Each row of a before or after table is a point. One or more steps were done to the points. Then noise was added and the rows were shuffled. The steps act on columns, c1 being the first. What was done? A step turns or swaps two columns, mirrors them in a line or flattens them onto one, adds a multiple of one to another, or multiplies or shifts one. Angles are multiples of 10 degrees, from the lower column toward the higher: turns from -170 to 170, lines from 10 to 170 but not 90. Use the fewest steps. Two steps may share a column if one is a turn and the other turns, adds or multiplies; they go together, in the order done. Otherwise the lowest column goes first.

Before:
[[-2, -19, -52],
[-12, -16, -11],
[34, -10, -8],
[-18, 0, -3],
[32, 18, -23],
[18, 22, -48],
[56, -1, -13],
[29, 29, 37]]
After:
[[10, 58, -46],
[-48, 44, 17],
[10, -1, 16],
[-46, -2, -34],
[-28, -20, -20],
[-38, -37, 34],
[-39, 37, -9],
[-1, -31, 16]]
Steps: turn c1 and c3 by -130 degrees; multiply c2 by 2

Before, 11 rows:
[[-40, 29, 13, 15],
[-52, 20, 8, 17],
[-47, 17, 22, 19],
[32, -35, 32, 4],
[-37, 56, 23, 7],
[27, -25, 25, 33],
[5, -10, 36, 27],
[17, 2, 17, 30],
[-13, -8, -28, 18],
[23, -16, 15, 15],
[-18, -9, -42, 48]]
After:
[[14, 28, 50, 29],
[2, 27, 58, 25],
[38, -16, -27, 12],
[-44, 0, 12, 76],
[24, -12, -19, 23],
[5, 37, 41, 30],
[17, 13, -11, 50],
[34, 2, 1, 41],
[20, 62, 39, 7],
[30, -16, -22, 55],
[-26, -2, 3, 31]]
Steps: turn c1 and c3 by -80 degrees; shift c2 by 10; multiply c4 by 1.6

Before:
[[-7, -13, -11, 0, -11, -11],
[-11, 10, 24, -7, -28, 15],
[-9, -13, 11, 0, -16, 22],
[-7, 7, -12, -6, -7, 24],
[-13, -4, -11, 27, -19, -66],
[-2, 15, -4, -6, -22, 21],
[77, -24, -9, 37, -23, 19],
[-12, 4, -3, 31, -24, 19],
[-12, -34, -13, -1, -26, 16],
[-11, -13, -11, 7, -37, 16],
[-9, 6, -6, 0, -19, 12],
[4, 9, -7, -7, -23, 7]]
After (12 x 6):
[[8, 9, -20, -32, -7, 17],
[-2, -3, -23, 57, -9, 28],
[1, 1, -32, -30, 20, 11],
[0, 1, -5, -35, -13, 20],
[7, 8, -21, -22, -11, 2],
[-9, -13, -17, -19, 8, 22],
[-10, -10, -9, 10, -12, -9],
[20, 24, -21, 71, -13, 31],
[-21, -26, -24, -19, -19, 13],
[-8, -9, -17, 119, -14, -53],
[-2, -2, -18, -11, -10, 12],
[-11, -12, -33, 4, -17, 18]]
Steps: flatten c1 and c2 onto the line at 50 degrees; mirror c3 and c5 in the line at 50 degrees; turn c4 and c6 by 20 degrees; multiply c4 by 2.5

Before, 14 rows:
[[8, 21, -13, 16, 18, -16, 61, 41],
[-19, -2, 14, -5, 1, -32, 21, 19],
[-21, 5, 35, 31, 37, 19, 32, 61],
[-14, 22, -32, 10, -15, -10, -24, 8],
[-12, -13, 26, 29, 13, -7, 2, 24],
[-7, -28, 5, -14, 16, -2, 35, 21],
[22, 34, 22, -33, 10, -57, 29, 33],
[14, 42, -30, 20, 11, -22, 41, -5],
[35, -18, -29, -6, 35, 11, 4, 35],
[-51, -24, -11, 40, -39, -10, 14, 41],
[-74, -31, -16, 27, 68, 45, 5, 47],
[-47, -43, 7, 12, -31, 48, 26, 25],
[-54, 7, 11, 33, 21, -59, -44, -7],
[-40, 4, 8, 32, 23, -29, 46, 26]]
After:
[[-13, -4, 25, 25, 4, 14, 1, -28],
[-75, -12, -16, 47, -57, 58, 4, -26],
[-17, -11, 6, 20, -2, 17, 35, 14],
[-30, 2, 34, 61, -25, 33, 32, -32],
[1, 18, -31, -4, 20, 15, 42, -20],
[-7, 9, -31, 8, 13, -13, -24, -10],
[-56, -9, -12, 41, 17, -38, 15, -40],
[-25, -1, 15, 19, 32, 8, 21, 4],
[-40, 2, 11, -7, 55, 31, -44, -34],
[14, 14, 21, 32, 55, 20, 29, 33],
[-9, 9, -13, 42, 12, 20, 60, -15],
[-55, 2, 10, 26, 25, 28, 46, -31],
[-53, -17, 6, 25, -43, -39, 26, -13],
[34, -8, -30, 36, -18, 32, 4, 7]]
Steps: add -0.3 times c7 to c1; multiply c2 by 0.4; turn c4 and c8 by -90 degrees; turn c5 and c6 by 100 degrees

Before:
[[-1, 14, -60, 10, -49, -14, 35, 43, -39],
[32, 14, -6, 26, -23, -9, 36, 2, -4],
[-19, -18, 22, -21, 29, 11, -55, 13, -2],
[-4, 7, -18, 22, -9, -24, -43, -22, 25],
[-14, -8, -14, -44, 20, 49, -36, -1, 31],
[33, 40, -15, 38, -69, -32, 35, 38, -16],
[-61, -8, 3, 27, -24, -2, -1, 60, 55],
[40, -29, -27, 36, -26, -13, 20, 25, 23],
[-51, -36, -17, -10, 18, 64, -3, -13, 19],
[-13, 5, -19, -39, 3, 39, -25, 1, 31],
[-2, 40, 4, -5, -15, 11, -68, -24, -33],
[-42, -50, 21, -3, -50, 0, 8, 21, 55],
[-33, 4, -1, -27, 41, 45, -11, -10, 22],
[14, 18, -8, 17, -12, 46, -50, 4, -10]]
After, 14 rows:
[[-27, -55, -12, -7, 30, 4, -9, 22, -3],
[-41, -24, 30, -3, 18, 67, 30, -4, 19],
[-46, -19, -4, -2, -51, 0, 43, 32, 52],
[3, -35, 19, 12, -8, -22, -27, -10, 26],
[37, 50, 1, 13, -67, -34, -17, 47, -14],
[-59, -5, 19, 13, -25, -1, 8, 71, 53],
[-11, -34, 18, -19, 23, 48, -10, 10, 29],
[15, -35, 5, 5, -11, 44, -40, 12, -13],
[30, 38, -7, 13, -22, -6, 7, 9, -6],
[50, 7, 12, 11, -27, -12, 38, 33, 22],
[-8, -17, 20, -18, 1, 41, -18, 14, 32],
[22, 39, 56, 4, -48, -15, 7, 53, -40],
[-5, -40, -3, 1, -16, 10, -66, -13, -34],
[-29, -6, 9, -11, 44, 44, -11, -2, 22]]
Steps: mirror c1 and c3 in the line at 170 degrees; turn c2 and c7 by -60 degrees; multiply c4 by 0.4; shift c8 by 10

Before, 14 rows:
[[37, 30, -33, -1, 8, 4, -22, 39, 23, 24, 26, 32],
[58, 36, 49, 17, 9, 37, 25, 4, 40, 32, 9, 34],
[-6, -29, -9, -17, -10, -34, 4, 36, 26, -17, -1, 38],
[24, -21, -25, 21, -43, 1, -2, 54, -25, -5, 14, 21],
[-6, -8, -15, -36, -48, 24, 12, 26, 15, -48, 31, 33],
[32, 42, 35, -47, 26, 10, -29, 13, -33, -1, 36, 32],
[-11, 51, 10, -40, 16, -28, 36, 46, -28, -35, 21, 1],
[5, -4, 37, 26, 44, -38, -7, -10, 5, 14, 38, -14],
[-19, -28, 52, -25, 44, -6, 11, -2, 12, 13, -3, -24],
[31, 20, 17, 24, -3, -34, -55, 19, 10, 30, -35, -2],
[50, -2, -24, -20, 32, -39, 2, 15, -1, -30, -9, 15],
[12, 31, 11, -17, 33, 31, 30, 62, 44, -54, -6, 64],
[-23, 3, -26, 3, -29, 2, 34, -24, -34, 17, 20, 44],
[-11, -23, 25, 6, -36, 38, -38, 21, 10, -25, -42, -21]]
After, 14 rows:
[[-11, 0, -57, -9, 14, -16, 8, -3, 32, 15, 0, 45],
[6, -11, -30, 46, -3, -28, -30, 23, -55, -31, 47, 30],
[21, -12, -53, 37, 48, 26, 4, 37, -53, 0, 10, -17],
[33, 59, -34, -60, 14, 62, -39, 10, -8, 14, 1, -3],
[24, 3, -19, -66, 31, -32, 16, 40, 6, 15, -12, 33],
[-15, -7, -7, 63, -24, 18, -28, 32, 15, -52, 27, -45],
[13, 0, -3, 31, 8, -34, -27, 0, 37, -17, 31, -27],
[31, 45, 30, 25, 30, 20, -6, 27, -15, 10, 35, -25],
[45, 26, -1, -49, 18, -13, 46, -34, -14, 22, 23, -27],
[61, -13, 12, 48, 31, -9, -11, -11, 0, -27, 17, 15],
[-9, 34, -17, 14, 45, 31, -62, -7, -5, -70, 63, -2],
[24, -33, 32, -9, -23, 15, -14, 14, 4, 8, 51, -38],
[-20, -20, 23, 16, -12, -11, -55, 22, -19, 27, -24, -27],
[-26, -11, -21, -28, -25, 26, 41, -40, 26, -22, 21, -27]]
Steps: turn c1 and c6 by 30 degrees; turn c2 and c9 by -60 degrees; turn c2 and c10 by -20 degrees; turn c3 and c4 by -150 degrees; multiply c4 by 1.6; turn c7 and c12 by 140 degrees; turn c5 and c12 by 40 degrees; swap c8 and c11

Before, 10 rows:
[[10, 14, 30, -9, 16, 23, -13, -34, -1, -2, 47, 13, 33, -14],
[6, -42, 14, -42, 12, -15, 10, -25, -1, -2, -3, -23, 13, 5],
[9, -26, -38, -1, 40, 18, 43, -2, -21, -18, 25, -3, 20, 9],
[7, -2, 21, 1, -9, 7, -25, 36, -4, -4, 3, -9, -20, 11],
[9, -6, -37, -46, -3, 26, 1, 4, -31, 55, -16, 12, 17, 18],
[12, -22, 7, -4, -20, 22, 35, 25, 18, -17, 52, -30, 5, -5],
[-1, -35, 18, -64, -25, 19, 43, 13, -22, -11, 5, 5, 12, -17],
[-12, -14, 12, 7, 4, -22, -31, 32, -34, 21, 26, 10, -5, 42],
[-16, 7, 7, 1, 3, -2, 25, 28, -19, -8, -18, -55, 1, 17],
[-39, 2, 34, -40, 18, -2, -9, -21, 24, 9, -8, -27, 19, -14]]
After (10 x 14):
[[9, -12, 4, -46, -72, 26, 16, 4, -13, 55, -15, 4, 18, 52],
[-38, 18, -2, -40, -42, -3, -18, -21, 15, 9, -8, -14, 20, -32],
[-12, -17, 43, 7, 14, -22, -1, 33, 1, 21, 25, -1, -5, -16],
[0, -30, -10, -63, -121, 20, 36, 14, -30, -11, 6, -12, 11, -26],
[6, -18, 9, -43, -50, -15, 7, -25, -6, -2, -2, -30, 13, -9],
[8, 4, 18, 1, -7, 7, -13, 35, 10, -5, 2, -5, -20, -19],
[12, 3, -2, -5, -27, 21, 13, 26, -10, -17, 52, -26, 4, -44],
[9, -18, -6, -1, 38, 18, 36, -3, -31, -18, 25, -14, 20, 21],
[-15, 41, 18, 1, 5, -2, 24, 28, -19, -9, -18, -27, 1, 12],
[10, 3, -3, -9, 4, 24, -8, -33, 6, -2, 47, 13, 33, -65]]
Steps: turn c2 and c12 by 40 degrees; multiply c12 by 0.7; turn c3 and c14 by -70 degrees; add -0.7 times c11 to c14; add 1.5 times c4 to c5; flatten c7 and c9 onto the line at 140 degrees
